Every row gives one point. Each copy is the shape, with its points in the same order, stretched, turned, moved and blurred by noise. Is it also mirrored, or only turned?

Shape (8 x 2):
[[ 19 -18]
 [ -2  12]
 [-24 -35]
 [-18   0]
 [ -5   2]
 [-15 -19]
 [-34  -9]
 [ -6  16]]
Copy 1 (8 x 2):
[[  4 -21]
 [  0   7]
 [ 41  -8]
 [ 15  12]
 [  7   4]
 [ 27  -1]
 [ 34  17]
 [  1  13]]
Copy 1 is: mirrored
Copy 2 (8 x 2):
[[ 21 -15]
 [ -3  -6]
 [ 23  27]
 [  1  10]
 [  2  -2]
 [ 14  15]
 [  5  27]
 [ -6  -5]]
Copy 2 is: mirrored
Copy 3 (8 x 2):
[[ 29   4]
 [ -9  -2]
 [ 23 -38]
 [ -6 -19]
 [ -1  -9]
 [ 15 -25]
 [ -5 -35]
 [-15  -6]]
Copy 3 is: only turned
Copy 4 (8 x 2):
[[ 20  28]
 [ -8  -9]
 [ 60 -22]
 [ 13 -26]
 [  5 -11]
 [ 36 -16]
 [ 31 -43]
 [-11 -17]]
Copy 4 is: only turned

Shape (9 x 4):
[[ -8  24  -5   7]
 [-27 -13 -28   7]
 [ 30 -14  18 -25]
 [  3 -23   4 -49]
 [ 23   9  20   9]
 [ 15  26  16 -12]
 [ 18  39 -13   9]
 [ -5  23 -14  18]
 [-24 -10 -11  -3]]
Copy 1 (9 x 4):
[[-19  11   9 -25]
 [  9   6 -26 -45]
 [ 15  13  12  29]
 [ 17  36 -12  15]
 [ -4 -13  20  14]
 [-23  19  29   9]
 [-18   9  49 -28]
 [-15   3  11 -39]
 [  4  11 -27 -24]]
Copy 1 is: mirrored
Copy 2 (9 x 4):
[[-26  -7 -24 -17]
 [ 21  13 -31 -22]
 [ -1  22  50  29]
 [ 17  36  60   5]
 [-20 -11   9  25]
 [-38  -2  20   3]
 [-59  -1 -29  -9]
 [-28  -6 -45 -13]
 [ 18   8  -9 -13]]
Copy 2 is: only turned

Shape (10 x 6):
[[ 38 -23  19  13   9  31]
 [ 11 -28 -23  19  15   1]
 [  9 -10 -27   3 -11   4]
 [  9  43  16  10 -20 -14]
 [ 18   8   0 -14   8  -2]
 [  5  29  13 -19  37  23]
 [ 13  23   8   9 -43  -1]
 [-23  20  -1 -20 -19 -18]
 [ 26   2  -1 -12  38 -22]
 [  4 -17  11   2  29   7]]
Copy 1 (10 x 6):
[[ 22 -60   5 -18   8 -16]
 [ -7 -11   7 -23  28 -11]
 [-17   9  13 -16   2  10]
 [ 28  39 -18   2 -34 -14]
 [ 15   2 -12 -21   1  17]
 [ 41 -15 -13  -1  37  12]
 [  0  27   1   2 -47  -7]
 [-17  47 -13   7 -23  20]
 [ 33  -7 -29 -43  21  17]
 [ 12 -32 -15 -12  29 -11]]
Copy 1 is: mirrored
Copy 2 (10 x 6):
[[-20  12  21  33 -59   8]
 [ 12  14  24 -35 -47 -17]
 [ 14  -3 -15 -23 -28 -11]
 [-59  13 -32   8  17  16]
 [-16 -15   1   2 -14  26]
 [-53 -37  27  34  -4  11]
 [-29  17 -51  14   3   5]
 [ -2  -2 -26  -5  49  10]
 [-22 -20  33 -19 -25  47]
 [-13   7  44   4 -16   6]]
Copy 2 is: mirrored
Copy 3 (10 x 6):
[[  4  -1  23 -58 -31   0]
 [-22  -9 -26  -8 -16  24]
 [-42   4 -18   2 -12   1]
 [ 18  19  18  24  -8   9]
 [ -8  23  -4 -13   3   7]
 [ 28  20 -17 -26  21  -9]
 [-14  13  31  12 -20  -9]
 [-14  10   2  23  29  -4]
 [  7  29 -23 -14   9  40]
 [ 16  -6  -3 -31   8  18]]
Copy 3 is: mirrored
Copy 4 (10 x 6):
[[-34 -14  26  42   7  10]
 [ -7 -35  24   0  11  30]
 [ -7  -6  17 -15  -6  23]
 [ 31  12 -20  12 -29 -34]
 [ 12  -4  -1  13  13  10]
 [ 20   0   2  24  42 -18]
 [ -3  22  -7   1 -44 -20]
 [  8  11 -27 -22  -4  -4]
 [ 37 -30  -2  30  36  24]
 [-11 -28   4  23  31  12]]
Copy 4 is: mirrored

Shape (12 x 9):
[[-17  17  17   2  10  13 -15 -14  -8]
 [ 19  19 -15 -16  -2  -8 -12 -24   2]
 [-32 -20 -22  13  21   7 -39 -14  -6]
 [-27  -3  14   3  -9  -4  -8 -36  26]
 [-19  -7  -1  23 -37 -25  -8  -5  20]
 [  0  14   1  -2   3   1  -6  20   2]
 [-32 -12  -1   9 -35 -16  10 -18 -15]
 [-30 -23   2   7   7  -2  16  13  -2]
 [  1  20 -32 -23  12 -11  18  21 -27]
 [  2 -21  23  -9 -19  -4  10  -3 -27]
 [  9 -19 -26 -13  -4  34  -7 -14  -4]
 [  3 -23  14  26   0  11  10  -4 -23]]
Copy 1 (12 x 9):
[[ -8  -8 -34   3 -11  18   5  -4   1]
 [ 20  16 -14  -1  22  -1 -27  12 -23]
 [  0 -35 -24   8 -11  -2  11 -39 -35]
 [-14 -29 -21  26 -19 -13 -38  -5   9]
 [-31 -23  15  27  10 -48   1   9   5]
 [-10   6 -10 -32   7  -7  20   6  -3]
 [-53 -10  17  38  -4 -10  -6  -2 -14]
 [-42 -11  17 -15 -16  -4   3 -25   5]
 [-18  22  16 -60  28  24   5   3 -41]
 [-51  34   0  25  -7  -2  -4  -9   1]
 [  7  24  -8  -1 -30 -10 -12 -14 -42]
 [-23  23  24  34 -23   3  16 -21  14]]
Copy 1 is: mirrored
Copy 2 (12 x 9):
[[-18 -10   4 -29 -15   2  -9  -2  -3]
 [ 25 -21  -3 -16   0  20  18  -3 -10]
 [ -3   2  15 -14 -29 -22   4  23  32]
 [-25 -39  -5 -18   1  -9   7   4  21]
 [ -4 -38   0  18  29 -19   9   3   3]
 [  3   1  -9   0  -5   8 -11 -14 -13]
 [ -8 -11 -16 -17  38 -15   5  12   0]
 [-19  26 -21 -10  12  -2 -20   9  18]
 [ 40  37 -37 -24  10  21 -20  -6 -12]
 [-11  13   0 -18  35   9  15  -7 -16]
 [  2  -3 -15  -4 -15  11  38   4 -19]
 [-24  24  13  -5  17  17   3  25  -6]]
Copy 2 is: only turned
Copy 3 (12 x 9):
[[ -6 -28 -23   9  17  18  -1   0   3]
 [-12 -22   1 -33  -7  -8   8   7  13]
 [ 26 -37   3  15  14  44  30  23  -5]
 [  0 -44  -5  19  52  -6  14  21   7]
 [ -9 -12  41   8  57   2  -5  16  23]
 [  6   2  -1  -7   8  16  -4  -4  17]
 [-27   2  23   5  52  22   7  23  -5]
 [ 14  12  -1  23  35  30  12  22 -13]
 [  8  26  -5 -44 -17  38   1  15   4]
 [-37  22   4   6  21  10   1 -15 -30]
 [-19   5   2  -5  -6  10  56  11   5]
 [-30  15   4  30   7  10   0   3 -25]]
Copy 3 is: only turned
